Every row gives one point. The last column is the point's height on a tilted bowl or saddle (a function of degree 2), plus a little noise. Along how many of its main directions does it bend up, bend down or stay straight?
In the rows, zero is written as 128.

Points (17 x 4):
[[150  95 123 148]
 [117 120 156 142]
 [147 107  59 159]
 [108 149 129 106]
 [123 147 113 102]
 [124 129 138 124]
 [104 164 154 115]
 [129 137 203 189]
 [150 132 110 121]
 [154 112 127 139]
 [127  52  80 194]
 [ 89 149 123 110]
 [159 153 103 112]
 [ 79 142  88 121]
 [117 114 170 158]
 [157 114 145 147]
 [123  69  94 170]]
Directions: 2 up, 0 down, 1 straight

Points (24 x 5):
[[155 108 147 108 135]
 [ 98 132 121 133 141]
 [151  53 125 135 186]
 [104 170 147 133 154]
 [136 123 105 110 161]
 [142 128 139 165 155]
 [ 71  78 122 131 130]
 [105 119 128  57 154]
 [122 142 131 140 141]
 [105 107 160 128  95]
 [119 209 116 124 183]
 [ 71 119 106 111 156]
 [ 83 106 143 143 116]
 [138 120 107  78 174]
 [105 119 110 121 146]
 [134  98 127 138 147]
 [ 68 112 162 131  96]
 [ 94 124 125 120 133]
 [109 138 140 107 134]
 [161 160 127 156 163]
 [151 159 114 168 161]
 [106 115 114 176 173]
 [143 114 151 163 148]
 [113 242  84 171 140]]
Directions: 3 up, 1 down, 0 straight

Points (26 x 5):
[[149 137 144 160 119]
 [153 132 109  55 119]
 [175  56 101 119  86]
 [ 97 166  71 194  49]
 [104  97 120 101 106]
 [104 138 124  99  99]
 [127 130 141 130 120]
 [ 75  79 133 141 144]
 [101 167 191 114  82]
 [148  90 183 100 109]
 [ 99 115 133 144 121]
 [ 97 164 103 135  78]
 [ 82 149 131  95  79]
 [ 72 147 118 118  75]
 [146 165  87 119 114]
 [149 167 140 116 134]
 [127  83 121 156 127]
 [153 118 115 139 123]
 [100 151 138  96  95]
 [137 137  98 107 111]
 [166  97 101 155 111]
 [124 159 145 148 108]
 [162 111 163 116 125]
 [144 152 120 121 126]
 [161 170 127 139 134]
 [ 88  93 121 173 139]]
Directions: 1 up, 3 down, 0 straight

Points, 42 rows:
[[130 105 114 126 112 143 104]
 [164 119 208  72  93 160 139]
 [148 147  86 127 140 143 122]
 [121 130 116 150 110 101 118]
 [144 169 170  94  89 113 104]
 [106 131 123 138 152 109 122]
 [165 114  91  89 141  73  92]
 [128 136  97 117 132 160 114]
 [125  86 152 133 146 121 117]
 [146 162 102  71 167 128 111]
 [108 133  92 119 121 112 106]
 [ 86 136 105 204 163 146 154]
 [132  83 104 137 137 131 117]
 [ 68 100 145 119 140 134  93]
 [148 174 153 123 193  89 177]
 [142 182 118 104 119 143 117]
 [138 140  86 137  95 108 103]
 [117 147 118 184 140  83 143]
 [133 112 109 102  85 108  72]
 [101 159 140 133 106 102 119]
 [101 127 153  99 134 105  88]
 [ 97 140 197 138 137 135  80]
 [ 94  99 102  88 125  92  96]
 [161 129 121 122 128 217 192]
 [132 180 168 177 147 107 137]
 [103 110 114 153 145 157 127]
 [130  67 148 132 111 118 126]
 [133 146 168 100 178 161 117]
 [180 104 116  76 115 143  90]
 [133 155 121 146 124 196 162]
 [122 119 190 160 124 174 120]
 [134 147 110 115 144 138 112]
 [166  63  65 141 113 100  88]
 [151 184 158  61 126 145  96]
 [159 199 117  79 169 130 157]
 [111 139 106  94  94 145  71]
 [150 153 183 169  91 138 150]
 [ 85 137 159 136 186 103 124]
 [135 121 148  96 113 156  90]
 [ 85 124 104 105 130 151  93]
 [108  94 137 117 132 116 103]
 [128 125 105 116 101 107  90]]
Directions: 4 up, 2 down, 0 straight

Points, 73 rows:
[[ 66 119 112 169 186 166 153  68 196]
 [132 100 149 136 142 160 149 123 143]
 [131 168 144 165 150 189  92 132 153]
 [106 100  80 107 104 114 158 101 179]
 [142 131 160 113 130 112 112 126 128]
 [145  98  94 189  51 126 133  65 222]
 [178 163 127 185 162  85 131 173 155]
 [131 154 166 173 120 121 159 123 159]
 [153 163 103 125 116  60 109 169 119]
 [103  89 152 121 143 139 131 149 139]
 [165 181  96 122 125  70  93 120 126]
 [159 108 131 125 157 137 110  75 159]
 [171  94  94 109 193 107 106 124 152]
 [118 159 132 165 139 161 114 117 144]
 [167 150 105 129 163 111 141 105 148]
 [126 147  94 152 131 130 153 134 146]
 [157 110 162 114  74 129 149  95 156]
 [161 106 181  82 122 112 135 165 130]
 [198 100  85 121 127  98 107 107 157]
 [131 119 100 134 141 153 130 144 135]
 [ 98 107  91  96 151  95 170 117 177]
 [ 88  66 133  98 119 163 153 126 167]
 [128 137 130 100 133 166 108 124 130]
 [112 168 125 181  95  63 163 107 189]
 [129  97 168 123 139  91 129 189 142]
 [131 146 134 155 127 123 143 113 144]
 [143 125 159 101 115 134 108 138 122]
 [146 136 169  82 102 137  50 109 153]
 [143 123 155 127 109 149 118 141 125]
 [118 139 137 147 108 146 104 120 136]
 [137  90 139 130 167 120  84  78 157]
 [ 62  85 198 122 121 141 134 142 166]
 [148 113 101 142  67 119  74 118 151]
 [186 133 121 147  94 149  80 133 143]
 [ 91 140 150 113 145 178 111 132 144]
 [131 106 140  83 130  79  54 119 141]
 [ 86 149 139  87 101 159  85 161 141]
 [147 148 120 119 157 134 137 150 121]
 [173 147 109  70 103  94 130 139 121]
 [157 103 138 110 154 146 148 141 134]
 [105 149  77 158 169 115 127 136 141]
 [135  71 145  91 195 157 166 125 174]
 [149 124  77 110  96 193  96 131 153]
 [151 105 118 151 114 126 129 122 142]
 [161 104 143 167 146 123 117 123 144]
 [130 135 144 150  90 168  87  66 179]
 [150 124  60  66 116 127 159 149 140]
 [141 107 122  99 109 147 106 109 136]
 [135  75 148 109  77 111 120  43 193]
 [ 92 141 125 169 107 145 155  98 168]
 [172 117 140  68 127  62 162 128 162]
 [ 94 116  76 146 125  66 139 111 170]
 [176 127 140 108 172 171 163 133 145]
 [ 94 108 111 123  72 116 119 112 158]
 [ 97 131 143 164 117  53  99  72 164]
 [169 118 135  95  99 119 174 106 155]
 [161 104 120 148 116 168 132 121 147]
 [137 129 120  92 138 140 174 188 131]
 [ 70  83 113 130 152 126 124 142 160]
 [110 166 168 135 124 143 169  69 181]
 [165 134 137 139 161 103 106  95 147]
 [155  72  78  99 123 158 114 110 163]
 [125 122 124 109 192 131 105 123 138]
 [140 115 111  85  90 126 122 116 136]
 [170 158  77 140 171 145 186 181 160]
 [141 106 131 130 164  97 123 117 140]
 [128 150 115 112 103 150  77 149 122]
 [171 103 131 161 117 150 130 156 140]
 [138 139  96  78  90  92 146 101 156]
 [135 130 143 147 126 180 116 120 143]
 [117 152  74 151 123 135 128  94 162]
 [117 102 132 164 122 131 100 137 135]
 [167 174 106 100 168 128  94 121 123]]
Directions: 6 up, 0 down, 2 straight

Points, 70 rows:
[[ 90 137 164  83 129 145 125 146 168]
 [103 122 162 148 132  98 175 114 162]
 [ 74  83 178 105 122  99 100  86 207]
 [ 90 105 110 153 165 111 155 150 175]
 [113 154 158  94 134 178 131 114 144]
 [107 161 117 108 146 157 144 155 133]
 [109 146  73 116  95 126 130 112 103]
 [144 116 131  99 141 153 124 136 133]
 [140 142 141 123  82 122 119 164 143]
 [180 147 109 118  74 136 161 123 108]
 [210 159 149 128 104 160 156 173 141]
 [167 156 168 126 131 157 138 110 119]
 [151  91 123 142 107 107 116 122 133]
 [163 143 118 110 180 105  87  96 132]
 [130 144 131 109 125 177 127 146 132]
 [ 98 154 136 132 126 121 111 154 147]
 [167 156  77 182 149 117  72 101 108]
 [129 132 153 150 111 163 130 157 142]
 [171 161  95 124 119 164 107 129  97]
 [123  76  99 142 106 158 132 167 169]
 [147 102 115  79 113  67  99 108 144]
 [119 147 133 120  83  59 114 142 147]
 [139 144 160 119 123  97  93 106 133]
 [120 125 161 107 143  92  73 141 177]
 [126 126 135 129 114  71  98 159 162]
 [118 181 145 136 126  63 107 138 149]
 [157  99 109 106 117 104 133 147 142]
 [ 82 125 133 111 134  74 160 123 165]
 [201 106 148 117 121 131 162 118 134]
 [152  74  69 121 123 178 121 141 150]
 [182 135 111  97 100 122  77 112 111]
 [ 90 149 118 132 141 132 180  88 130]
 [100  98 133 133 174  83 122 137 183]
 [143 129  53 150 148 118 169  68 112]
 [116 116 181 100  85 127 105 142 184]
 [109 154 135 124 120 111 120 110 122]
 [140 119 148 131 153 140 125  75 125]
 [117  63 110 163 125 137 174 106 156]
 [158  86 149 109 158  95 153 117 164]
 [150 171 100  85  74 127  77 172 136]
 [ 97  79 104 153 140 122  81 148 186]
 [167 146 143 123 105 126  90 146 127]
 [172 146  79 121 119  88 136 105  94]
 [140 132 158 106 105 132 106 135 142]
 [149 125 124 157  78 153 162 138 126]
 [ 94 154 140  92 194 118 148 166 167]
 [162  65 130 155 120 124  51  74 165]
 [189 122 134  52 117 121 136 164 170]
 [155 135 120 181 100  98 152 162 146]
 [ 74 132 169  87 128 109  88 125 185]
 [ 89 161 122 128 135 156 154 106 124]
 [128 137 179 148 134 121 126 154 157]
 [115 158 130 153 126 175  60 109 139]
 [128 147  86 125 143 129 149 149 125]
 [111 157 162  68 150 101  78 116 169]
 [166 105  77  88 122 120 117 101 113]
 [134 134 102 154  83 163 117  87  97]
 [110  90 160 134  38 157 174 172 221]
 [137 136 149 166 104 154 118 133 122]
 [173 147 163 120 184 112 147  82 143]
 [143 134 128 150 140  72 113  87 124]
 [152 145  83 180 168 140  96 148 143]
 [149 137  97 167 164 124 166 136 137]
 [137 100 155 123 101 163 138 132 146]
 [134 124 155 103  95  96  82 110 148]
 [147 148 139 167 116 116 154  74 101]
 [200 156 116 156 163 177 166 165 132]
 [152 108 137 147 100 105  82 108 127]
 [195 148 187 198 116 153 123  78  98]
 [129  98 131 134  79 120 123 125 138]]
Directions: 6 up, 0 down, 2 straight
